Each row of a before or after table is a point. The points were changed in one or more steps. Then noise was added and the rows were shuffled. The steps act on columns, c1 being the first. Write out the steps. A step turns or swaps two columns, mirrors them in a line or flattens them onto one, adds a multiple of one to another, or multiplies or shifts one. Angles are multiples of 10 degrees, from the lower column toward the higher: turns from -170 to 170, lines from 10 to 170 but not 90. Use the fewest steps. Two steps may share a column if one is a turn and the other turns, adds or multiplies; they go together, in the order done. Otherwise the lowest column goes first.
In the rows, 128 means zero.

Before (10 x 3):
[[153  70 111]
 [ 80 153 161]
 [150 136  80]
 [ 82 159  95]
 [155 168 126]
 [ 80 206 127]
 [116 136 142]
 [134  87  81]
 [118 101 106]
 [129 175 140]]
After, 10 rows:
[[ 91 176  94]
 [103  91  80]
 [194 147 128]
 [121 147 143]
 [ 84 175 162]
 [165 123  82]
 [117  59 109]
 [ 97 109 111]
 [122 218 129]
 [167 169 142]]
Steps: turn c1 and c2 by -30 degrees; multiply c1 by 1.6

Before:
[[127 144 142  65]
 [ 99 126 173 141]
 [151 122  63 106]
 [113 122 164 166]
 [ 99 128 127  74]
 [158  92  75 120]
 [155 119  74  76]
 [141  95 178 169]
 [146  88  82  56]
 [148 132 161 131]
 [123  95 158 173]]
After (11 x 4):
[[148  99  69 167]
 [128 143  90  78]
 [ 98 158  89  95]
 [157  58  90 160]
 [113 138 178 129]
 [126 103 177 132]
 [149 114 154 105]
 [147  72  42 113]
 [101 155 164 107]
 [139  81 190 114]
 [157  93  56 134]]
Steps: add -1 times c1 to c2; turn c3 and c4 by -50 degrees

Before (8 x 6):
[[128  98  55 180  84 141]
 [115 187 115 133 119  75]
 [154 124 129 180 131 125]
 [ 70  85 171 107 158 125]
 [131 149 125 152  98 175]
 [165 134  80 154 156 118]
 [178  91 119 160  92 164]
 [190  73  95 141  88 157]]
After, 8 rows:
[[ 68  92 114 154  67 141]
 [116  94  52 166  57 122]
 [175 185 113 132 120 151]
 [113 133  77 150 173 162]
 [171  80 171 115 176  86]
 [ 68  73  90 138  66 154]
 [116 120 126 166 128 148]
 [ 86 145 126 144  78 100]]
Steps: turn c1 and c6 by 130 degrees; multiply c4 by 0.7; multiply c5 by 1.6

Before:
[[167 113 111 108 115 136 174 150]
 [112 132 143 150 130 103 158 144]
 [136  92 110 167 113 150 114 127]
 [133 144 127 141 106 134 155 154]
 [141 121  91 145 116 106 149 122]
 [111 128  89 126 140 139 143 126]
 [116 108  82 107 122 132 108 128]
 [103 117 155 137 106 156 133  80]
 [148 155 144 163 148 156 105 105]]
After:
[[144 118 106 143 117 133  95 190]
 [129 139  79 149 115 104 109 110]
 [145 164  98 105  99 135  92 183]
 [115 161  95 168 150 149 122 126]
 [106 131  76 103 147 135 136 127]
 [163 117 164 166 136 151 156  69]
 [113 118 143 151  94  99 111 169]
 [114 112 106 126 105 140 126 125]
 [102 124 130 140 134 155 105   3]]
Steps: mirror c1 and c2 in the line at 20 degrees; add 1 times c5 to c3; turn c5 and c7 by 120 degrees; multiply c8 by 2.5

Before (9 x 9):
[[146  72 152 101 148  76 161 110 194]
 [113 108 121 104 166 111  95 117  81]
 [ 72 173 143 141 156 167 122 163 201]
 [127  85 173 128 154 205  66 147 102]
 [144 148 120  50 138 139  97 129 130]
 [126 164 105 159  96 126 172 162 188]
 [136 156 141 189 157  81 114 126 166]
 [129 136 171 113 216 134 118 146 115]
 [109 137 134 123  85 198 165  65 174]]
After:
[[133 164 144 162  96 145 171 165 187]
 [124  88  39 128 157 126  66 148  98]
 [128 140 101 115 213  92 119 146 114]
 [113  70 163 100 148  82 161 107 197]
 [142 139  66 122  89 156 160  65 174]
 [110 152 123  49 137 137  99 128 129]
 [185 175  87 137 158 134 124 163 200]
 [119 154 163 185 160  93 113 128 166]
 [144 112 145 104 166 127  96 119  81]]
Steps: multiply c1 by -1; mirror c3 and c6 in the line at 120 degrees

Before, 14 rows:
[[143 116 123 147 112 111 141 147 122 130 130]
 [125 115 135 101 110 136 122 127 125 120  68]
 [129 125 151 130 107 136 130 124 168 130 141]
 [119 113 133 143 118 142 138 126 123 128 140]
 [135 114 155 116 113 124  94 123 147 128 106]
 [143 156 153 123 141 143 114 158 166 128 122]
 [155 126 133 131 162 133 137 120 134 131 119]
 [126 131 120 132 134  68 136 147 149 116 145]
 [151 116 152 134 160 141 122 127 133  93 149]
 [130 111 144 142 155 134  98 130 162 118 115]
 [133 134 145 124 141 130 135 127 128 130 147]
 [148 196 141 132 124 111 131 121 126  85 141]
 [141 110 135 139 117 129 132 125 134  92 131]
 [139 134  95 127 112 107 131 141 133 120 143]]
After, 14 rows:
[[186 132 119 126 133   8 137 147 151 123 145]
 [195 114 155 141 113 120  94 124 143 116 106]
 [203 116 123 134 112  94 150 147 122 130 130]
 [179 114 133 133 119 156 146 126 125 131 140]
 [190 111 144 157 155 141 114 130 160 114 115]
 [211 116 151 137 160 154 127 127 154 152 150]
 [193 135 145 120 141 132 131 127 127 127 147]
 [214 126 133 124 163 139 137 121 131 123 119]
 [208 196 140 129 124  94 133 121 154 162 141]
 [201 109 135 134 117 131 138 125 156 152 131]
 [203 155 153 133 141 158 114 158 157 103 122]
 [199 134  94 125 112  86 129 141 137 131 142]
 [185 115 135 111 111 144 106 127 131 136  68]
 [189 125 151 128 107 144 130 124 158 101 141]]
Steps: shift c1 by 60; turn c4 and c7 by 40 degrees; multiply c6 by 2; mirror c9 and c10 in the line at 160 degrees

Before (13 x 12):
[[123 182 132  55 168  88 117  89  60 171 143  78]
 [176  94 104 100 101 144 157 108 165  87 101  46]
 [ 64 149 107 103 205 107 147 166 133 103 161 154]
 [137 176  74 118 160 118 164  89  53  70 163 158]
 [179 122 161 165 175 109 149 137  88 101 172  75]
 [ 60  96  84 120 151 142 151  90 146 148  98 121]
 [148  86 139 123 158 142 158  93 153 101 180 129]
 [ 86 115 135 148  89  60  91 108 107 121 191 111]
 [108 112 128  67 200 157 186 185  57  80 148 153]
 [113 142  56 124 126 107 161 194  97 167 152 149]
 [ 99 119  71  72 137  81  88 127 107 172  80 140]
 [144 129 176 170 101 128 133 101 156 109 149 111]
 [103 132  75 102 149 168  84 133  79 112 157 141]]
After, 13 rows:
[[137  92 135 116 108  75 155 168 169 172 162 209]
 [ 95 122 105  86 143  80 147 134  80 113  79 181]
 [155  99 129 148 125 195 149 166 139 124 183 127]
 [ 89 119 141 202 135 168  89 126 105 141 203 118]
 [117 172  66  92 158 123 166 161  52 178 155  91]
 [ 64 113  78 110 126 177  87 154 118 118  88 140]
 [124 132 137  88 114 110 135 162 165 111  76 138]
 [172 134  74 135 148 146  91 122  79 156 161 115]
 [ 90 178 121 212 159 139 117 174  55 152 119 168]
 [106 140  72 161 140 144 159  61 102 109 179 120]
 [162 113 109 128 163 142 186  66  41 209 113 113]
 [120 147  86 127 138 197 147  87 109 160 130 110]
 [136  88  88 113 119 102 161 165 140 153  93 120]]
Steps: turn c1 and c6 by -100 degrees; mirror c3 and c11 in the line at 150 degrees; turn c4 and c10 by -130 degrees; flatten c5 and c9 onto the line at 110 degrees; turn c8 and c12 by 170 degrees

Before (8 x 14):
[[101 137 152 123 124 120 124 141 156 106 105  26 132 130]
 [ 81 144  72 140 108 127  94  88 147 144 105 118 109 134]
 [129 105 127 111  76 128 136 133 181 165 140 135 114 128]
 [110 146   7  89 139 142 131  41  86 130  87 151 169 129]
 [117  50 142 120  99 107 145 149 192 156  87  95 114  97]
 [111  96 152  64 205 128 142 145 190 159  87 127 115 132]
 [135 135 124 132  77 133 110 149 130 101  99 159 130 106]
 [136 149 143 137  84 138 151 144 168 137  97 143 122  70]]
After (8 x 14):
[[111 149 143 123  73 109 114 190 169 135 156 141 137 123]
 [131  50 142 127  89 138 102 165 193 156 168  94 147 139]
 [115 146   7  79 129 113 135  99  86 130 133 151 186  47]
 [135 104 125 110  67 125 121 131 181 165 127 134 112 132]
 [145 135 153 131 113 137 128 129 158 104 141  26 156 139]
 [134  96 151  58 194 123 116 127 189 157 168 126 151 144]
 [169 144  72 152  98 146 158 106 148 146 158 116 149  92]
 [111 134 126 134  69 137 149 157 130 100 148 158 142 141]]
Steps: turn c11 and c13 by 140 degrees; turn c1 and c13 by -150 degrees; turn c6 and c7 by 150 degrees; add 0.7 times c6 to c4; shift c5 by -10; turn c8 and c14 by 70 degrees

Before:
[[117 119 144 133 137 102 214 138  67 138 124 140 157 150]
 [218 116  93 120 121 126 114 154 137 167 117 125 133 117]
 [109 128 147 146 140  91 101 151 138 140 117 129 135 140]
 [120 140 153 125 149 132 161 152 116 121 126  99 140 140]
 [170 138 149 139 145 125 140 108 148 120 119 138 164 127]
 [127 128 110 144 119 101 105 153 151 135 121  98 150 145]
 [106 149 126 123 133  97 100  91 144 171  82 135 140 146]
 [115 163 136 144 139 121 126 119 111 119 110 100 133 104]
 [120 124 124 131 139 119 105 119 126 140 130 144 153 153]]
After, 9 rows:
[[117 136 154 124 126 133 153 153 138 132  82 100 144 165]
 [107 147 127 140 122  98  66  90 116 171 143 136 111 145]
 [120 124 127 125 123 118 110 119 126 155 162 140 143 152]
 [124 127 110 125 119  97 103 156 100 152 158  99 147 123]
 [110 127 149 119 121  91  99 152 113 144 160 128 129 157]
 [117 121 144  94 115 104 194 138 180 162   7 138 152 158]
 [110 161 137 106 152 121 111 120 133 124 123 100 140 122]
 [170 137 148 127 134 129 129 108 107 150 110 140 166 147]
 [217 115  93 140 144 126 106 153 121 165 142 125 110  98]]
Steps: add 0.7 times c3 to c14; turn c5 and c14 by 40 degrees; turn c4 and c9 by -150 degrees; multiply c7 by 1.6; turn c7 and c11 by -60 degrees; multiply c13 by 1.3; turn c10 and c13 by -40 degrees

Before:
[[105 161 137 185 136  99  98 163 148 185 116  87 111  62  60 178 120 117]
 [132 115 139 190  79 141  97 117 170 112 107  92  77  82  86 143 111  99]
 [126 147 113 131 153  98  97 149  83 175 154  98  75 108 149 112 165 103]
 [ 66  83  92 152  89 129 136 193 134 173 133 136 113 129 137 166  93 105]
 [ 96 175  89 146  87 173 161 115 179  96 161 110 184 159 140 116 104 102]
 [163 196 145 118 132 121 177 140  90 193 147 169  75 107 147 153 196 124]
 [115 162 116 174 145 185 144 103 156 148 112  88 144  60 137 102 190 142]
 [ 67 120  97 106 112 181 103 117  99  94  55  96  90 146  52 188 176 186]
 [165 149  85 106  99 180 156  97  76 103 133  77 107 124 114  85 104 160]
 [133 114  90 187 148 146  99  88 169 135 113  70 159 106 127 162 155 208]
 [ 83 170 165 157  75 117 148  90 105 145 129  80 130 127 147 159  89 151]
 [125 178  76 122 158  84  80  91 108 121  88 163 181  90  51  96 129 136]
 [ 55 165  99 119 161  80 159 109 133 197 163 139 150 147  87  75 105 108]
 [114  92  78 197 102 112 149 199 154 161  56  67 137 139  84 133 164 191]]
After, 14 rows:
[[ 67 125 160 106 112  64 102 182  91  94   6 116  69 146  51  98 124 123]
 [104 101 108 185 135 154  99 144 155 185  66  88 127  62  61  71 113 104]
 [165  95 162 105  98  83 155 115  60 104  84  77  85 124 114 178 109 142]
 [132 128 168 187 148  43  99 179 182 134  62  86 147 104 127 136 112 115]
 [ 55  83 143 117 162 161 160 100 135 196 113 130 170 147  86 177 130 111]
 [125 104 135 131 151 176  98 103  69 176 104 114  97 109 149 122 122  95]
 [163  70  89 119 132 147 178 141  78 194  96 186  85 108 148 103 149 102]
 [ 65 158 178 153  91 152 134 115 136 173  83 123 115 130 137  53 127 133]
 [115  93 127 175 145  86 144 123 164 148  61 112 112  61 137 162 124 170]
 [113 145 188 197 103  79 149  87 161 161   6  86 144 139  83  71 112  89]
 [ 83 102  78 158  75 112 149 177  97 145  78  73 136 126 147 138 109 110]
 [ 95  71 150 147  86 117 162 127 194  96 113 106 154 159 141 146 120 199]
 [132 145 122 189  80 160  97 146 183 111  57  90  77  83  86 128 115 130]
 [125  63 161 122 158 128  81 128 101 121  37 160 196  90  50 177 139 114]]
Steps: turn c2 and c3 by -160 degrees; turn c6 and c13 by -30 degrees; turn c6 and c18 by 120 degrees; turn c8 and c16 by -130 degrees; multiply c9 by 1.3; shift c11 by -50; flatten c12 and c17 onto the line at 20 degrees

Before:
[[ 65 167 111 181 108 101 140 157 181 128 134 153  70 144 111 130 108  84
  108 102]
 [116 139  72 105 150  83 175  90 174  95 194  39  85 156 146  98 103 181
  161 110]
 [162 134 125 127 154 142 138 144 140  57 128 127  83  99 151 139 115 160
   69  84]
 [160 131 156 159 135  82 173 118 101  87 211 148 130 142  59 108 188  70
   60 143]
 [157 144 165 144  85 122  85 100  89 116  95 138 146  67 118 197 107 101
  153 139]
 [180 181  78  96  95 129  91 156 133  57 105 103 140  93 123 103  95 153
  157 117]
 [ 62 220 143  97 165 174 167 165 122 152 108 158 149 146 157 138 124 145
   64  54]
 [ 88 197 135  77  79 134 185  67 101 127 121 145 108  90 123 171  99  93
  151 155]]
After, 8 rows:
[[130 130  94 164 137  76 143  97  80 153 174 124 123 163  63 113 194  65
   66 207]
 [128 125 131 183 102  97  78 152 132 153 150  98 192  78 117 136 112  85
  106 115]
 [ 77 134  88 138  73 126 154  98  89 128  97 144  80 137 155 190 106 100
  160 104]
 [ 79 125 127 129 154 145 124 105 168 189 162 128 147 144 133 133 115 163
   70  93]
 [ 89 131 177  98  97 137 121 102 100 199 120 124  90 173 164 106 101 156
  152 103]
 [175 128 107 100 167 170 149 164 168 135 176 115 126  67 103 143 117 143
   56  73]
 [140 120 229 102 159  82 106  82 177 129 180 174 185 121  96  98 106 170
  169 162]
 [100 140 118  85  78 132 161  89 132  83 101 123 121  83  83 173 104  92
  152 143]]
Steps: turn c1 and c14 by 70 degrees; turn c1 and c13 by -150 degrees; multiply c2 by 0; turn c3 and c12 by 150 degrees; turn c7 and c15 by -60 degrees; turn c7 and c9 by 70 degrees; mirror c8 and c10 in the line at 20 degrees; turn c11 and c20 by 50 degrees
